Each row of a before or after table is a point. The points were changed in one or more steps. Then noise was added and the rows were shuffled. The steps act on columns, c1 being the first. What was done? A step turns or swaps two columns, mirrors them in a line or flattens them onto one, adds a multiple of one to another, or multiplies or shifts one. Angles are multiples of 10 degrees, from the lower column toward the higher: turns from -170 to 170, lines from 10 to 170 but not 90. Use the fewest steps. Two steps may share a column if one is a turn and the other turns, adds or multiplies; they go together, in the order done. Otherwise the lowest column goes first.
In the rows, 128 means zero.

Before, 13 rows:
[[159 150  79]
 [140 138 135]
 [136 147  96]
 [151  98 132]
 [102 122 132]
 [118 150  58]
 [133 127 131]
 [110 138 118]
 [137 141 118]
 [155 148 100]
 [ 34 140 129]
 [132 130  94]
 [120  69 125]]
After (13 x 3):
[[128 127 135]
 [128  11 119]
 [165 168 137]
 [160 131 116]
 [184 172  83]
 [186 171 130]
 [128 149 108]
 [110 116 106]
 [137  68 150]
 [141 152 130]
 [160 165 119]
 [ 80 152  47]
 [127 149 141]]
Steps: turn c1 and c3 by 60 degrees; multiply c2 by 2

Before (10 x 6):
[[ 76  91 184 180 117 145]
 [155  79 107  96 108 112]
 [125 168 125 195 143 153]
 [137 107 168 152  93 105]
 [132  89 137 102 128 151]
 [121 136 124 151 184  97]
 [139 166 156 162 141 138]
 [115 129 145 124 192  87]
 [124 171 109 130 141  92]
 [138 148 161 102 157  98]]
After:
[[ 88  83 162 180  87  68]
 [120 115 180 127 165  94]
 [125 158 136 197 144  51]
 [145  68  98  96 125 157]
 [124 126 162 152 174  62]
 [138  95 133 151  74  74]
 [134 140 173 101 127 135]
 [127 160 127 134 155  91]
 [130  82 133 105 121 190]
 [136 156 160 164 115  89]]
Steps: multiply c1 by 0.7; shift c2 by -10; turn c3 and c5 by -40 degrees; add -1.5 times c4 to c6

Before (12 x 9):
[[109 102  56 131 171 141 108  93 109]
 [136 121 132 148 157 141 154 135  67]
 [101  69 161 145 128 173 159  51  34]
 [ 88 128  78  89 143 143 151 147 100]
 [150 133 191 106 134 136 161 158 156]
 [151 118 172 137 117 167 175 121 152]
 [129 108 204 146 119 101 141 140 159]
 [119  70  84 121 142 107 184  93 100]
 [104 175 109 124 138 123 164 111 107]
 [171 104 203  92 140  99 149 102 148]
 [168 111 179 117  64 134 123 141 151]
 [143 144  68 130 111 148 145 138  94]]
After (12 x 9):
[[135 150  71 111 177 139  93 114 106]
 [114 111 153 143 130 167 120 177 151]
 [115 108 209 125 134 100 141 139 159]
 [135 101  88 123 185 109 105 184 101]
 [111 146 125 128 152 147 137 150  67]
 [117 130  54 137 105 148 138 151  99]
 [126  88 178  93 174 174  52 153  37]
 [150 164 129 106 103 124 106 159 110]
 [115  73 154 164 101 136 138 125 153]
 [183 136 106 109 141 138 146 151  97]
 [135 130 179 156 128 135 156 162 156]
 [140 122 175 184 160 101 102 149 145]]
Steps: add -0.7 times c1 to c3; turn c1 and c4 by 120 degrees; turn c2 and c5 by -50 degrees; swap c7 and c8

Before, 10 rows:
[[190 180 153  92 125 118 130 100 128 107 150 155]
 [117 114  88 115 173 146 102  88 119 167 144  97]
 [135 150 163 138 149 121 145 167 133 167  89 117]
 [114 119 152 134 126  96 174 137 132 119 140 133]
 [123 154 143 149 146 138  99  80 143 150 123  50]
 [137 154 163 141  85 126 106 130 137 172 134 126]
 [139 128 112 138  97 106 135 104 128 145  82 145]
 [117 102 155 118 162  96 126  97 106 146 120 160]
 [145 152 157 107 148 196 161  87 117  68 135 132]
 [165 114 162 143 143 120 128 249  49  86  90 141]]
After, 10 rows:
[[142 118 160  61 105 191 161  92 117  70 136 130]
 [119 128 153 142 142 141  99  75 148 152 125  56]
 [127 107 164 143 153 129 139 155 133 169  95 113]
 [115 110 137 151 149  99 172 140 131 119 146 131]
 [163  99 139 153 145 130 132 230  46  91  92 144]
 [142 144 121 154 112  98 133  92 126 141  81 141]
 [190 132 169 102 129 119 130 108 123 104 143 157]
 [120 151  96 102 157 165 107  93 122 167 144  91]
 [116 101 130 142 175 118 127  98 102 153 122 162]
 [135 112 165 142  89 102 110 135 139 176 130 128]]
Steps: multiply c2 by 0.7; turn c2 and c3 by 50 degrees; add -0.7 times c6 to c4; turn c5 and c6 by 30 degrees; add 0.3 times c11 to c8

Before:
[[144 114 132 134 133 120 136 119 102 128 124 138 132 137 135 164 124 130]
 [142 116 136 120 124 133 141 127 121 123 125 138 120 139 128 133 143 117]
 [137 113 141 127 132 132 131 118 137 138 146 102 125 125 126 142 120 123]
 [144 117 135 117 140 133 134 150 138 136 138 134 136 146 132 130 119 133]
 [ 63 115 120 120 133 125 133 144 136 126 120 130 129 140 125 126 129 124]
 [139 120 140 122 136 127 137 165 133 120 127 137 145 136 118 136 140 134]
 [138 118 124 139 129 133 139 113 135 139 130 126 137 107  87 122 122 131]
 [140 122 133 158 127 133 142 115 137 127 122 133 141 140 135 124 122 120]
 [143 122 137 121 134 128  92 122 119 134 121 135 133 135 125 128 122 129]]
After:
[[114 122 108  91 134 128 159 122 118 147 121 135 133 134 125 125 122 129]
 [127 120 120  92 136 126 115 165 133 162 127 140 145 136 118 133 140 134]
 [112 117 123  87 140 138 120 149 138 145 139 134 137 146 132 128 118 133]
 [123 116 124  90 124 138 113 128 121 163 125 140 120 138 128 129 143 117]
 [122 122 128 129 127 138 113 114 137 152 122 131 140 140 135 122 122 120]
 [117 115 127 104 133 112 119 119 102 158 124 150 132 136 134 158 124 129]
 [113 118 135 109 129 138 119 114 135 130 130 123 137 107  87 123 122 131]
 [114 114 117  97 132 137 121 118 137 128 146 108 125 126 126 150 120 123]
 [172 115 137  90 133 121 126 144 136   8 120 129 129 139 125 125 130 125]]
Steps: turn c1 and c10 by 130 degrees; multiply c10 by 2.5; turn c3 and c7 by -160 degrees; shift c4 by -30; multiply c6 by 2; turn c12 and c16 by -20 degrees
